Each point is reached from the start by the listed moves, each made 0, 1 or 2 times, or once backwards (-1), plus a little noise. Is the number of moves made odd or even? Then give how often each move was made.

Moves:
(1): [ 6.1 -0.9 -2.0  2.2]
(2): [2.9 0.2 4.1 0.5]
Start: [ 0.4 -0.5 -1.4 -0.2]
Points:
[12.4 -0.7  4.9  2.8] -> odd (1, 2)
[ 3.3 -0.2  2.8  0.2] -> odd (0, 1)

Moves:
(1): [-3.4  0.8  2.9 -3.4]
(2): [ 0.6 -4.8  1.4  0.9]
(3): [0.5 3.2 3.3 0.6]
(4): [-3.1 -0.6  0.0  4.4]
Start: [0.1 0.9 0.5 1.1]
Points:
[ -4.6   4.7   1.7 -11.6] -> odd (2, -1, -1, -1)
[-6.5  9.0  5.2  1.7] -> even (1, -1, 1, 1)
[0.1 0.9 0.6 1.2] -> even (0, 0, 0, 0)

Moves:
(1): [ 0.0 -1.1 -1.4  2.0  1.7  0.9 -2.9 -0.6  0.7  1.6  0.0]
(2): [-1.1 -0.7  3.5  3.2  0.1 -0.1  0.0 -0.2 -0.3  1.1 -3.1]
(3): [-0.6 -1.1 -2.0 -1.1 -1.3  0.9  0.2 -2.2  1.0 -0.9 -1.2]
(4): [ 1.4  0.3 -0.4 -0.8 -1.1  0.7  2.4  0.0 -1.1 -1.0  0.4]
(5): [ 0.6 -1.7 -1.9 -2.2 -3.1 -1.9 -2.2 -4.2  2.7 -1.9 -3.9]
(6): [ 2.4 -1.3  1.5 -2.5 -1.6 -1.6 -2.9  4.6 -2.3  3.5  3.5]
(7): [ 0.3 -0.5  4.2  0.2 -1.6 -3.4 -0.2 -0.6  0.5 -0.4  0.8]
(8): [-0.2  1.2  2.0 -1.0  1.2 -1.9  4.5 -0.3 -0.5 -0.8  0.9]
Start: [-0.5  0.1 -0.6 -0.3  0.9  1.2 -0.4  3.2 -0.2 -0.1  0.6]
Points:
[-7.9  0.5 -3.2  7.8 11.7  7.4  6.1 -2.8  2.1  0.9 -3.6] -> odd (2, 1, 2, -1, -1, -1, -1, 2)
[ -1.5  -3.0 -17.2  -4.7  -1.6   4.6  -4.4 -12.0   9.4  -7.4  -9.9] -> odd (1, -1, 1, 0, 2, -1, -1, 0)
[ 0.2 -3.3 12.9  1.5 -1.0 -8.8  0.3  1.5 -0.1  3.4 -3.4] -> even (1, 2, 0, 0, 1, 1, 1, 2)
[-2.9  2.6 -1.0  0.3  0.6  1.7  5.6 -1.0  1.9 -5.1 -2.9] -> even (-1, 0, 0, 0, 0, -1, 0, 0)
[-4.6  3.4  2.4  0.8  5.8 -1.7  9.0 -1.8  2.5 -4.2 -1.5] -> even (0, 0, 0, -1, 0, -1, 0, 2)
[-3.4  3.2  1.0  8.4 11.4  3.8  3.4  3.5 -0.7  1.8  2.8] -> even (2, 0, -1, 0, -1, -1, 0, 1)

Moves:
(1): [-1.2 -0.5 -1.8  0.2 -0.4 -1.0  0.4 -0.1 -1.7 -0.3 -1.5 -0.1  0.2  0.0]
(2): [ 1.5 -0.8 -0.8  1.3 -2.0  0.3 -0.6 -0.6 -4.3 -0.2 -1.0  0.2 -1.7 -3.2]
(3): [-2.4  6.4  0.2 -3.1  1.0  0.3 -2.7  2.2  0.7  2.4  2.0  0.8 -0.1 -2.0]
(4): [ 0.7 -1.8 -2.5  1.5  3.1  1.5  1.2  1.5  1.2 -1.1 -0.7  0.3  0.3 -1.4]
(5): [ 1.0  0.2 -1.4 -2.4 -0.2  1.0 -0.8 -2.9  2.4 -0.6 -0.7 -0.3 -0.3  0.6]
(6): [ 2.1  2.5  2.6 -0.2  0.3 -1.3  0.2 -1.0  1.0  1.9 -3.5  1.5  2.5 -0.7]
(7): [ 0.5  1.6 -0.5 -0.1 -1.8 -0.3  1.0  2.1 -2.2 -2.6 -1.1  1.1 -0.1  0.8]
(8): [ 1.7 -0.3  0.1 -0.9  3.1 -0.8  0.3  0.8  0.6  1.0  0.6  1.8  3.3  0.4]
(9): [ 1.0  1.9  0.4  0.8  1.1 -0.1 -0.8 -1.4  3.5  1.7  1.3 -0.6 -2.0  3.4]
(10): [ 0.9  0.3 -0.9  1.5  0.5  0.6 -3.2  0.2  2.8  2.4  0.1 -0.9  1.6  0.5]
(11): [ 0.0  3.1 -1.5  1.3 -0.3 -1.1 -0.7 -1.8  3.8  0.7  1.2 -0.9  2.6 -3.4]
Start: [-1.7 -0.9  2.3  2.9 -2.6  0.8 -1.6  0.1 -0.9  1.2 -0.1 -0.7  2.4  1.6]
Points:
[ -5.8   1.9 -10.2   4.7  -0.2   2.3   0.4   3.3  -3.4  -3.5   2.7  -1.3
   4.5 -16.5] -> even (1, 1, 1, 2, 0, -1, 0, 0, -1, -1, 2)
[ -6.0  12.3  -0.5   1.4  -5.3  -0.1  -7.5  11.4 -11.6   4.3  -1.3   2.6
  -2.0   2.6] -> odd (2, 1, 2, 0, -1, 0, 2, 0, 1, 1, -1)
[ 2.6 12.7 -7.7 -1.4 -2.4  4.7 -7.7  4.1 -3.2  1.0 -8.1  3.7  3.0 -9.0] -> odd (1, 2, 2, 2, 2, 1, 2, 0, 0, 1, 0)
[ 6.4 -2.9  6.8  3.9  0.7 -5.0  0.7 -8.9 -0.4  6.9 -2.5  1.9  4.6  7.3] -> odd (1, 1, -1, -1, 0, 1, -1, 2, 2, -1, 0)
[ -1.1  17.7  -7.3   9.7   0.7  -1.5  -8.8   5.3   1.3   8.1  -2.6   1.2
   7.1 -15.0] -> odd (2, 2, 2, 2, -1, 1, 1, 0, 1, 1, 2)

Moves:
(1): [ 0.7  0.2  1.0 -1.2 -1.0  0.2  0.3 -0.9  0.1 -0.9 -0.8  0.5  0.9  1.5
 -0.9  0.4]
(2): [-2.0  0.4  0.9 -0.6 -0.3 -1.0  0.9 -0.1  0.0  1.3  1.3  0.4 -1.6  1.6
  0.8  1.9]
(3): [ 0.7  0.0 -2.2 -0.6 -0.1  1.2  0.1  1.5 -0.9  1.2 -1.4 -1.4  1.9  0.7
 -0.4  2.0]
(4): [ 1.7 -0.5  3.6  1.3  2.0 -3.6 -1.1 -1.0  2.0 -0.8 -1.1  3.1 -2.0 -0.4
 -1.4  0.0]
(5): [-0.5  0.5  0.8  0.3  0.5 -1.9 -0.3 -2.3 -2.0  0.6  1.9  0.1 -0.1  1.9
 -1.2  0.3]
(6): [-0.7 -1.8  0.0 -0.2  2.5 -0.9 -3.1  1.2  1.4 -1.3  0.7 -2.2  0.4 -0.4
 -2.3  3.4]
(7): [ 1.0 -2.0  0.7 -0.9  1.1 -1.8 -0.8 -2.1  0.2 -0.4 -1.5  1.2 -0.5 -1.0
 -3.0  1.2]
(8): [-1.7 -0.3 -0.7 -1.1 -0.4  0.1 -1.8  2.2  2.2  0.9  2.8 -0.3 -1.3  1.2
  0.2  0.9]
(9): [-0.5  1.6 -0.3 -1.3 -1.3 -0.8 -1.7 -0.3  1.7 -0.2  1.6 -1.1 -1.7  1.8
 -0.5  0.5]
(10): [-1.5 -0.4  0.1  1.3  0.0 -1.9  0.4  3.2 -0.2  0.0  0.0  0.8 -1.4 -0.5
  1.0 -1.1]
(11): [-0.1  0.0  1.1 -0.7  0.7 -1.5  1.9  1.6  0.9 -0.7  1.0  1.1 -2.0  1.3
  1.0 -1.7]
(12): [-0.3 -1.6 -1.3 -0.9  0.9 -0.2  1.1  0.6  0.9  0.2  0.3  0.0  1.0  0.4
  3.1 -1.9]
(13): [-0.8  2.5  1.4 -0.4 -0.2  0.7  0.4 -0.9 -1.2  0.2 -2.6  1.0 -0.7  0.8
 -2.4 -1.0]
(14): [-1.1  0.7  0.4 -1.7 -0.2  0.0  3.9  2.2  0.9 -0.4 -0.2 -0.4  1.8 -1.5
  1.2 -2.7]
Start: [-0.4  0.5  1.0  0.7 -1.3  1.5  1.9 -0.8 -0.7  0.5 -0.8  1.3 -1.6  1.6
  0.5  0.4]
Points:
[  6.0   3.2   2.1  -3.1   0.4   3.2  13.8   0.9  -0.4  -0.3 -14.0   4.7
   3.6  -4.3  -0.9  -8.5] -> even (-1, -1, 2, 1, -1, -1, 1, -1, 0, -1, 1, 0, 1, 2)
[-4.6 -4.5  0.6  0.8 -0.3 -4.8  6.4  3.9  1.0 -0.7  3.3  2.3  1.0  0.3
  9.5 -6.9] -> even (1, 0, -1, 0, 1, 0, 0, 0, 0, 2, -1, 2, -1, 1)
[ -7.3   7.6  15.5  -6.4  -2.3 -11.3  -0.1  -5.7   2.5   1.6   5.1   9.9
 -16.7  18.1 -12.2   5.8] -> even (2, 2, 0, 1, 2, 0, 1, 2, 1, 0, 2, -1, 2, 0)
[  0.9  -2.7  13.8  -4.4   6.9 -12.2   2.1   2.8   6.2  -6.4  -9.7   6.9
  -3.5  -0.1 -16.0   5.5] -> odd (2, 0, 1, 2, 0, 2, 2, 0, 0, 1, 1, -1, 1, 2)
[ 11.5  -0.9   5.8   1.5   1.8  -8.2  -1.6 -15.1  -3.5   0.3  -5.6   6.4
  -0.9   3.1 -12.4   5.6] -> odd (0, -1, 2, 2, 2, -1, 2, -1, 1, -1, 0, -1, -1, 0)

Moves:
(1): [ 0.7  0.7 -1.2  1.9  0.1 -0.1  1.6 -1.4 -1.8 -0.4  2.8 -0.4  0.8 -1.7
  0.6 -0.7  3.6 -0.1  2.8 -1.3  0.6]
(2): [ 2.4  0.5  0.2  1.8  0.6 -1.1 -3.6  1.7 -0.1  0.1 -1.9 -0.2  0.1 -1.1
 -1.0  1.0 -0.3  0.6  1.9 -2.1  1.2]
(3): [-0.3  1.2  0.3 -0.5 -0.1 -0.6  1.1 -0.7 -0.8  2.1  0.1 -0.9  2.1  0.0
 -2.0  0.4 -2.2  1.1 -1.5 -1.2  1.8]
(4): [ 0.0 -1.5 -0.7  1.3 -1.0 -3.5  0.0  0.8  0.4 -1.5  0.9 -0.4 -0.6  0.0
 -0.3 -0.3  0.3  0.8 -0.1 -0.6 -1.4]
(5): [-2.4 -2.2 -1.5 -3.1  1.3  0.8  0.1 -0.4 -2.0 -0.3  1.6 -2.9  1.0  0.5
 -0.1 -1.1  0.8  2.2 -2.2 -0.8 -0.8]
(6): [-2.2  1.1  1.4 -2.0 -0.9 -1.2  1.0 -1.8 -0.3 -0.8 -0.8  0.1 -0.2 -0.4
 -0.6 -0.6 -2.8 -0.7 -1.6 -0.3  1.3]
(7): [-0.5  2.0 -0.8 -2.2  0.6 -0.7 -0.8  0.2  3.1  0.5  0.4  1.7 -1.1  0.9
  1.3 -2.9 -0.5  1.8  2.1 -1.6  1.5]
(8): [ 1.2 -0.1  1.1 -1.1  1.4 -0.6  1.5 -0.6 -0.1 -0.7  0.8 -1.4 -0.7 -0.4
 -0.1  1.4  0.3 -0.7 -0.6  0.0  0.1]
(9): [ 1.3  0.8 -1.6 -1.3 -0.4  0.4 -2.9  0.8 -1.2 -1.3  0.0  1.1 -0.3 -0.6
 -0.2 -0.4  0.7  0.1 -0.7  0.6  1.9]
(10): [-1.3  4.6 -0.5  0.8 -0.9  0.0 -0.2  1.6 -1.2  0.7 -1.5 -2.6 -1.0 -1.2
  0.0 -0.7  0.3  1.2 -3.0  1.6  1.2]
(11): [-0.6  0.8 -2.1 -0.8  0.8 -0.7  0.8 -1.5 -0.5  0.3 -1.0  1.5  0.6 -0.1
  1.4  2.7  0.8  1.5  0.5  0.5 -0.5]
(12): [ 0.3  0.2  0.0  0.8  0.7 -0.7 -0.8 -1.8  0.0  1.1  0.0  1.2 -0.5  0.7
  0.9 -1.9  1.5 -0.5 -2.4 -0.6  0.8]
(13): [ 2.7 -1.2  1.4 -0.1  0.1 -0.4 -0.2 -1.3 -1.1  2.7  0.4 -2.2 -2.0  5.1
  0.4  0.9 -0.9 -0.9  1.4  0.7 -0.3]
(14): [ 1.4  0.0  1.1 -1.1  0.4 -0.2  1.4  2.9 -0.5 -0.6 -0.8 -0.6 -0.6  0.8
  1.4  0.1  0.5  0.5  0.6 -1.9  0.8]
(15): [ 0.1 -1.6 -3.5  4.0  0.3  4.5 -0.6 -2.9 -1.3 -1.5  0.7  0.2 -4.0 -2.3
  2.5  2.5  1.9  1.5  2.8 -3.9 -0.2]
(16): [-0.5  0.0  0.9 -0.8 -2.4 -0.9 -1.7  0.0  3.2  0.0 -0.2  0.5 -0.2 -0.9
  0.1  1.5  1.9  0.6 -0.7 -1.5  1.3]
(17): [ 2.3  1.3  1.0  0.1 -3.2 -0.5 -2.1  0.7 -0.1 -1.9 -0.6 -0.8  0.5  0.8
  0.4 -0.8  0.9  0.2  0.5 -2.3 -2.7]
(18): [-2.0 -0.5  0.5 -0.6  0.1 -0.3 -0.3  1.9 -0.6  1.5  1.2  1.8  1.0  1.3
  2.8  0.6 -1.6 -1.5 -2.5 -0.9  1.7]
Start: [-1.0 -1.2  1.1 -2.4 -0.1 -0.2 -2.2 -1.0  2.3  2.4 -1.3 -0.4  0.7 -1.6
  0.6  1.1 -1.5 -1.9  0.3  0.7 -0.1]
Points:
[  3.2 -14.2  -4.4   6.4   9.2   8.1   5.3 -14.2 -10.2   8.8  15.0  -6.7
  -3.7   4.9  10.0  10.1   2.6  -3.5   9.7 -10.8  -1.4] -> odd (2, 0, 1, 0, 1, -1, 0, 2, -1, -1, 0, 0, 2, -1, 2, -1, 0, 2)
[ -1.6   4.3 -13.2  -0.7  10.0   7.0  -3.6  -9.0 -20.3   3.3  -0.9  -7.9
  -5.4  -4.9   8.4   2.7  11.7   3.4  -4.8   0.7   8.6] -> even (2, 1, -1, -1, 2, 1, -1, 0, 2, 2, 2, 2, 1, 1, 1, -1, -1, 0)
[ -1.5  11.6   4.9 -15.7 -12.3  -1.4 -13.5   5.7  -1.0   1.7  -1.1  -6.9
  -4.4   6.5  10.7  -0.7   0.4  -0.8  -5.8  -6.6   9.4] -> odd (1, 0, -1, -1, 1, 2, 1, 0, 2, 2, 0, -1, 2, 1, 0, 2, 2, 2)
[  1.6 -13.8  -0.4  -4.9   4.4  -0.4   3.0  -5.7 -10.3   2.2   5.5  -6.3
  -6.0   1.4   9.1  19.9  -3.1  -1.2   3.3 -15.4   9.7] -> even (1, 1, 1, 1, 1, 2, -1, 2, 1, -1, 1, -1, 2, 2, 2, 1, -1, 2)
[-10.3  17.4  -5.6  -2.4  -2.0  -2.8   0.0 -10.2   0.2  -1.3  -2.1   2.1
  -2.0  -8.5  10.3  -3.7  -0.4   4.6  -3.4  -8.1   0.7] -> odd (1, 0, 0, 0, 0, 2, 2, 1, -1, 2, 2, 1, -1, -1, 1, -1, 2, 1)
